Each point is reached from the start by the listed moves, each made 0, 1 or 2 times, or once backwards (-1), plus a little noise. Say if it took an odd or an even number of moves. Then give how often each move was made.

Moves:
(1): [-18  25  -8  20]
(2): [ -2 -18 -35 -26]
(3): [-11   3 -11 -20]
Start: [ 8 13  7 -3]
Points:
[28  6 50  4] -> even (-1, -1, 0)
[-30  44 -44  10] -> odd (2, 1, 0)
[-23   5 -82 -55] -> even (1, 2, 1)

Moves:
(1): [ 25   2  28   3 -12   1 -15  -7  -9  12 -20 -26]
(2): [-13   0  -1  12  -1  -2  -3   7   7  28 -22 -12]
(3): [ -5   0  -8  12 -12  17  14   7   4   3   7  13]
(4): [ -4  -8  -3  12  -8  27  -3   2  -1  -6 -17   0]
(5): [ 10  11  -6 -11  -3  11  -1  11  -3  -5  -6  18]
(6): [ -9  21  24   5  -5  25   2 -10  -2   8  11   0]
(7): [  6  -3  -3   4   9   2  -2   0  14  -8  13 -18]
(8): [ 12  -6  -7  -9   9  -3  16 -12  15  -9 -13 -18]
(9): [ -2 -13  -1  12  -9   2 -28 -11  16   3   5  -6]
(10): [ -8   4 -10  17   9 -14   9  -7  -6   0  -5  -1]
(11): [  6 -10   9  -1  31  -1  18   4  19  13  12  -4]
Start: [ -1  -1   5  -7   0  19   2   7 -14   2  -9   4]
Points:
[ 66 -13  65 -35  39  62  19 -18  59  29 -19 -52] -> odd (1, 0, 0, 0, 1, 1, 0, 2, 1, -1, 2)
[  81  -35   36    8  -55   92  -63  -33   26  -30  -86 -121] -> odd (2, 0, 0, 2, 0, 0, 2, 2, 1, -1, -1)
[  5  16  -2  50 -34  13 -43   6  10  47 -39 -54] -> odd (1, 2, 1, -1, 1, 0, 2, 0, 1, 1, -1)
[-29   1 -45 -14  11 -40  48 -34 -11 -24 -21  -3] -> even (-1, 0, 0, -1, -1, 0, -1, 2, 0, 1, -1)
[ 19  46  93 -28  20  11  23 -41 -26  27  -8 -62] -> even (1, 0, -1, -1, -1, 2, 0, 1, -1, 0, 0)
[  14  -14   18   16   37   -6   40  -13   19   72 -105  -70] -> even (1, 2, 0, 0, 0, 0, -1, 2, 0, 1, 1)
